Every row gives one point. To make a cloud, some directions were put in groups of two or more. Within a group, all points are equally far from the middle, so they leave a hole (a ring in 2 directions, a hollow ball in 3). The other directions are filled evenly. Then the cloud was stretched, turned, moved and blurred a little. Count the holes, and give their numbers of directions, smallest first.

Cloud, 19 rows:
-277	106	72
-110	-1	90
-18	-151	-46
161	116	242
-122	128	172
-162	121	-78
56	76	253
23	-127	20
41	81	346
-120	-135	162
-174	4	126
100	-96	-96
260	-11	113
-282	241	81
58	352	-88
157	-6	170
219	2	206
201	-15	206
180	-104	58
Holes: 0

Cloud:
91	79	-250	206
289	-200	106	83
-235	-128	-138	-268
-90	-69	176	70
-171	-135	-91	-128
43	-267	-309	240
23	68	-92	327
64	-238	-202	87
-145	-154	-78	-247
114	-206	155	20
83	-149	-33	224
200	-121	-36	-186
-100	65	39	-193
-232	-255	103	135
104	-59	135	-171
151	72	183	187
-128	74	55	158
-35	155	103	-45
14	71	120	122
-238	64	-63	-31
-152	-4	-2	-226
4	-162	-269	213
108	192	7	-118
78	-70	-110	87
-8	65	-402	142
-7	77	-155	-135
-50	201	66	-51
123	1	-300	-38
Holes: 0

Cloud (72 x 8):
-3	65	-108	-256	-57	-93	-115	88
-148	-3	-47	7	380	-97	-33	111
69	199	77	-46	276	63	85	-31
-99	-25	-115	-147	111	137	-131	-219
-194	-53	171	-2	106	132	-224	40
-123	105	-302	-24	-272	20	133	63
106	-192	139	231	-177	-81	56	157
-215	65	-20	144	-4	-149	-41	-90
12	359	-88	-113	238	-54	-19	134
27	-99	170	116	-193	73	41	-253
-38	238	-125	-252	-183	120	-71	71
194	-206	-5	127	110	-46	38	163
-14	218	109	-28	109	244	-107	-101
47	-198	-49	-209	26	144	9	-102
-159	27	63	-3	56	-188	189	391
-121	331	-58	-37	301	76	-148	-5
172	-42	69	92	-334	68	26	-114
44	146	-68	-195	15	44	149	314
119	-231	-201	-50	-50	83	188	-52
-7	41	76	-353	-152	197	55	198
-18	292	288	-116	184	-86	-44	203
-97	-4	233	-136	165	226	184	158
151	-51	383	228	-242	-74	-30	209
-14	18	-225	90	109	-227	164	-99
109	46	427	-118	115	21	25	-74
-1	-269	95	251	145	-49	43	212
78	108	378	-71	-44	-213	-84	-98
170	-45	72	95	262	2	-205	-51
207	197	-309	-76	-92	90	268	81
-216	34	259	-14	15	-145	-147	-9
-14	-15	11	3	-309	-185	33	21
33	89	-125	-115	120	288	30	129
-12	136	133	-199	25	319	27	-102
-96	-177	282	-118	-65	106	-116	-93
9	-82	95	-164	68	-205	5	355
109	187	93	-341	-208	161	68	108
-113	196	-195	-84	146	-81	194	204
97	-78	-151	192	-95	-205	52	181
-186	-56	13	149	-9	127	-204	-40
-292	174	10	11	-97	-20	110	-19
-74	-172	-67	222	-108	59	-8	23
-47	225	69	84	-8	-113	234	312
-87	125	-218	-107	-272	-98	-29	-129
-114	237	-163	-241	-262	62	-29	-28
-113	-193	5	-105	150	127	134	60
-185	-114	173	-73	277	-17	81	159
-254	200	2	-16	85	-28	-172	-48
40	-237	-68	-3	42	61	204	-94
-261	34	181	9	-96	-115	0	-43
72	-90	314	62	-69	51	-150	-143
-44	146	-405	-119	64	-53	153	176
-101	-149	96	-31	222	131	-45	290
103	176	81	31	-344	125	73	46
-197	140	191	-123	276	-65	-79	204
12	185	-171	-253	-127	219	-70	75
-26	-167	-315	35	24	128	134	47
-167	-170	190	-21	282	16	53	198
-20	340	85	-3	-202	-34	129	-102
158	-44	-36	21	-292	115	-71	-240
256	133	-129	-83	53	178	17	66
-157	29	-9	-61	75	247	-191	7
-28	176	260	-70	283	37	85	127
44	235	82	157	-37	-156	214	-2
-11	346	168	-194	-39	17	8	-88
31	72	316	-101	-208	-77	68	-309
-108	-30	-247	98	-143	105	112	189
-253	144	303	-50	-143	200	120	-81
171	219	30	-44	125	-81	56	343
-78	-87	90	-147	154	-191	170	62
-230	-44	-142	301	192	3	8	39
-103	252	85	26	-222	-31	160	189
-124	82	206	-196	81	280	2	8
Holes: 3 (2, 2, 2)

Cloud:
-46	-195	115	-224	-160	-287	202	-51	-204
202	337	-123	-90	-21	154	126	106	-67
33	-58	-189	-207	-299	-104	103	-181	-72
-3	2	124	-124	131	-38	318	105	-82
30	157	-68	-166	-204	-173	156	-28	-258
43	-156	-144	-51	-111	-267	-188	-25	187
-102	114	-142	122	52	-314	-166	213	-144
-87	186	-200	23	277	-55	-223	-224	-6
-276	-139	-73	37	-154	-240	-10	-104	-112
60	64	-16	-102	263	-110	-273	-34	-105
77	160	130	-283	52	48	109	191	-149
-76	365	15	122	9	128	150	-256	14
128	-111	-100	-68	-41	-232	-94	-162	187
-13	-185	-91	-217	3	116	-194	21	-140
-25	-178	158	-287	72	-17	-101	192	-81
30	-160	24	-20	210	-309	-156	12	191
-168	92	96	-100	275	-259	-79	174	-126
-6	-69	118	-103	236	-335	-166	58	-60
121	-105	129	-110	-34	-392	-119	68	-182
-63	10	96	-155	122	-260	10	-198	-257
16	-264	161	-291	192	-250	-133	146	-58
-128	60	-278	-235	-39	48	131	-28	13
144	-56	-47	277	3	-159	-159	-65	31
-45	333	36	99	-25	-177	59	-119	-134
-20	-94	169	50	-215	-42	-45	-29	-116
-274	143	-82	-116	17	-170	151	58	-127
367	190	115	63	-95	36	-70	23	-57
13	237	-95	-183	-127	19	84	-174	-330
329	10	65	-201	-50	-177	142	25	140
-35	-80	129	109	159	-30	-208	-132	-107
-264	126	87	44	-58	3	-177	-330	-175
-242	391	4	-49	-6	186	26	-58	28
21	-36	-57	-184	-36	147	-217	130	-293
107	41	137	116	-98	-375	-158	241	-182
-184	-17	126	-203	172	-28	-137	233	78
155	27	30	20	-41	157	8	-175	-247
-186	115	-203	-78	-2	-263	-71	172	-149
189	22	47	114	106	-84	-149	-60	-176
225	235	0	-43	-232	87	-100	56	198
151	120	55	-146	247	94	-116	177	-47
-176	528	33	-60	74	-174	-110	-105	116
120	72	-137	-51	271	-44	34	133	-127
-49	261	15	-275	-109	-108	27	65	163
-31	352	-340	104	15	-17	-155	-102	119
-5	-87	-290	100	-14	64	-164	60	76
-38	-82	23	160	208	-309	-121	176	-77
-145	199	84	40	-42	67	167	12	157
-180	288	-99	-211	-91	-99	-122	-317	-97
292	-13	41	-28	-117	82	-22	-162	67
353	-80	43	-5	-94	-298	-76	66	-92
117	34	-13	43	37	197	78	-256	97
-238	-237	-111	-152	27	-359	-130	-12	-19
32	-32	-18	119	16	58	-397	-141	-45
-66	-313	6	-210	165	-200	-127	26	190
-10	141	73	-99	-194	169	-48	-8	-248
-119	317	-86	-175	-26	-184	35	-54	-160
-16	-45	-236	94	-61	21	-15	396	83
256	116	14	-21	-231	-34	-53	-242	97
-289	93	-171	-15	-84	-316	-168	196	-78
83	143	48	-323	-37	288	66	-76	-14
-104	-67	-310	-17	-216	-158	44	-50	14
-38	-92	129	-28	-333	-152	-142	4	38
58	-185	232	-46	-100	-331	24	-29	-40
-62	156	-182	-130	132	-75	118	273	-22
101	-110	-133	-88	166	28	-26	327	18
-12	29	-219	142	-27	150	-95	-251	133
230	-115	-227	10	111	63	-71	15	-145
15	192	12	-156	215	325	109	-98	92
186	-1	200	-290	-28	43	30	-51	69
49	289	154	-147	149	112	-23	98	135
269	277	9	140	41	-126	-48	4	43
-28	-41	-24	234	36	141	-58	39	32
111	90	-30	96	-301	-153	79	-133	64
123	38	-162	-223	68	164	97	-53	222
17	120	-86	-193	-139	-288	182	112	-240
63	-61	-192	-25	126	-176	19	249	278
-97	215	-130	-171	-46	-167	38	-220	-210
18	345	-71	70	-94	-161	10	105	-205
264	47	6	-275	-218	-59	178	169	88
103	143	31	-52	118	-176	49	283	-181
171	-230	63	-88	-24	-199	48	-36	218
132	127	174	-100	-58	53	-42	234	-150
-51	83	-22	30	-9	130	170	-297	-38
-6	-192	-91	-37	-319	-156	-218	55	117
-120	97	10	-243	24	-45	260	131	187
-67	30	25	-241	-74	12	-270	-112	119
58	-33	-58	-140	299	-17	-259	-120	38
-164	94	-125	-196	39	-4	146	231	104
198	69	48	-285	-17	-219	-218	-169	-24
-62	51	-34	35	136	-12	-269	-59	-257
38	33	123	104	273	-53	-62	-45	-120
127	228	-201	-6	-97	-330	-11	60	4
92	179	237	-253	32	-57	-121	-137	-249
97	113	148	-174	-105	-83	-4	-70	-339
Holes: 1 (6)
